Each row of a before or after table is a point. The points were changed in one or more steps. Then noise was added and the rows were shuffled. The steps act on columns, c1 being the first. Name the steps. A step turns or swaps two columns, mirrors them in a line or flattens them onto one, adds a multiple of one to another, or multiplies or shifts one. Angles are multiples of 10 degrees, from the lower column toward the higher: turns from -170 to 170, lines from 10 to 170 but not 90. Use the fewest steps. Two steps may share a column if one is a turn and the other turns, adds or multiplies; they go together, in the order done. Otherwise the lowest column goes first.

Before:
0:  20  20
1:   3 -45
2: -27  47
3: -31  28
4:   0 -53
5:  -3  21
6:  44   7
7:   5  46
8:  34 -13
9:  10 -25
10: -48  25
After (11 x 2):
0:   0  31
1:  -3 -21
2:  39 -39
3: -24  27
4:  17  52
5: -17 -39
6: -28 -14
7:  22 -38
8:   8 -50
9:  14  48
10: -44  13
Steps: turn c1 and c2 by 160 degrees

Before, 10 rows:
0:  -4 -36  20  57   6   0 -45  -7
1:  26 -39   2  61   3   2   9   1
2: -45  33 -95  83  35 -30 -27  16
3:  20 -41  15  63   2  16 -30  50
4:  15  23 -31  -7 -28  11  -5 -30
5:  26 -22   7 -14  35   6  -2 -24
6:  11   1  36  52   6  36  -9   1
7: -12 -17  17 -39   1  15  14 -23
8:  -1  25  15   6 -13 -23   4 -11
9:  12  37 -10 -46  11 -17  -6 -34
After, 10 rows:
0:  -7  -1  14  10 -19 -10  29  -4
1:  53 -11  -2  31   6   7 -32 -19
2: -53 -18  15  -4  16  -1 -19   3
3: -27   2   6   2   5  37 -22 -37
4:  43   6  25  31  37   5   3 -10
5:  85  23  11   1  16   3 -49  -6
6: -24   6 -27  12   5 -29  21 -30
7:  40  39  17  46  -4   4 -45   1
8:  65  34 -63  54 -32  40  26  44
9: -55   5 -11  -4 -19  10  38 -26
Steps: turn c1 and c8 by -70 degrees; turn c1 and c4 by -50 degrees; turn c2 and c7 by 80 degrees; multiply c3 by 0.7; swap c5 and c6

Before, 10 rows:
0: -14  52  40  12  22  -8  38  28 -26 -15   3 -29
1:   1  11  -9 -47  14 -45 -39 -32   8  68   9 -12
2:   9   3  51 -54 -14   0 -29  18  12 -12  -6  12
3:  52  -3  30 -42  26 -36  36  21  10  10 -37  21
4:  -7  -4 -20 -36 -44  10 -12 -24 -44  35  11  16
5:  12  48  -7   1  27  33  -3 -38 -18 -15 -26 -27
6:  11  18 -19 -31  -6  25  35  -2  20  29  21   2
7:  47  28  -6   4 -10  33   7  22 -17  12 -29  -1
8: -25  15  -4 -19 -39 -31  -9 -12 -18  61 -28 -55
9:  27  10  11 -53  -1 -41  22   3  15  38  38 -50
After:
0:  -9  17  15 -47 -44  23  11 -10 -45  36 -12 -23
1: -16  12 -29  15  23 -15 -39  74 -26 -13   2  40
2:   2  30  11 -64  13 -91  37 -14   9  70 -15   8
3:  27   4   9 -70   0 -81 -31 -16  18  38 -36  51
4: -25  18  23 -25 -40 -61  13  30 -17  60  26  50
5:   6 -10 -54 -70 -12  -1  30   3  14 -14  -2   5
6:  15  63  17   1  27  66   8   1 -18 -12  27  23
7:  48   1   7   3  -9  67  -1 -10 -16  14  29  -1
8:  53 -19 -36 -55  26 -70 -25 -42   9   9  42 -10
9:  11  12  16 -41  -6  51 -39   1  22  29 -15  -7
Steps: turn c2 and c8 by 50 degrees; add -1 times c1 to c8; turn c3 and c12 by 160 degrees; multiply c4 by 1.3; multiply c6 by 2; turn c7 and c11 by 170 degrees

Before:
0:  -4 -11 -28  30   8  26   7 -43  27  -8  20  46 -21   7   0 -45 -42 -45  57 -24
1:  43  29 -23  25  33 -51 -20  33 -26  61   1  42   0 -21 -34  37  17 -62   7 -13
2: -35 -38   5   5  -4  -6 -21 -15 -33  -6  16  40   1  49   7  21 -29 -16  15 -26
3:  36 -59  51 -24  -4 -19  -1   0 -30  26  38   0 -60 -38 -19  25  32 -11  13 -44
4:  54 -36  16   9  -3 -29  30  36  58  12 -19 -25   3  -8  23 -52  56 -40   8 -41
5:  30  12 -19  34  27 -23  51   4   7 -22  13  28  23  30  19  23 -41 -51  21 -10
6:  17  22  47 -55  40 -65 -24  23 -20  -4  63 -37 -58 -15 -52 -36  41  30  -6  12
7: -27  25  52  18  11  25 -12 -33  18 -12  47 -22  42  -6  17  40  17 -28   3   9
8:  23  38 -15  -7  49 -36 -23  30   4  -7 -17  -2 -54  10 -42  11 -23  28  31   5
After, 9 rows:
0:  15  31 -26 -60 -46 -46  13 -43 -22  -3  67   0 -59 -13 -50 -33 -63 -15  -5  12
1:  34 -54 -27 -26   6  -9   0 -51 -33  24  22   0 -63 -40 -18  28 -36 -35  14 -46
2:  -6 -28  -4  30  -7  11 -11  47  27 -10 -12   0 -20   2  -2 -45  46 -48  57 -24
3:  23  45  19  -7 -53 -41  15  -2   7  -9   6   0 -52  10 -42  15  10  31  30   7
4: -30  13 -66  19 -14  29  12  -3  17 -13  17   3  45  -5  15  38  -6 -53   4   6
5:  30  16  14  34 -18 -37 -56   7   8 -19 -22   1  21  29  23  23  31 -49  18  -9
6:  52 -21  17  10   9 -10 -31 -48  55  13 -41  -3   1  -9  22 -52 -65 -18   6 -43
7: -34 -38  -5   7  -1 -12  20  -3 -32  -6   3  -2   0  47   5  22  23 -25  15 -25
8:  43  38  32  23 -36 -43  13  -2 -27  61 -42  -1   1 -20 -33  38 -31 -51  10 -15
Steps: turn c2 and c8 by -20 degrees; turn c3 and c8 by -140 degrees; turn c5 and c7 by -170 degrees; mirror c6 and c17 in the line at 10 degrees; turn c11 and c18 by -40 degrees; multiply c12 by 0
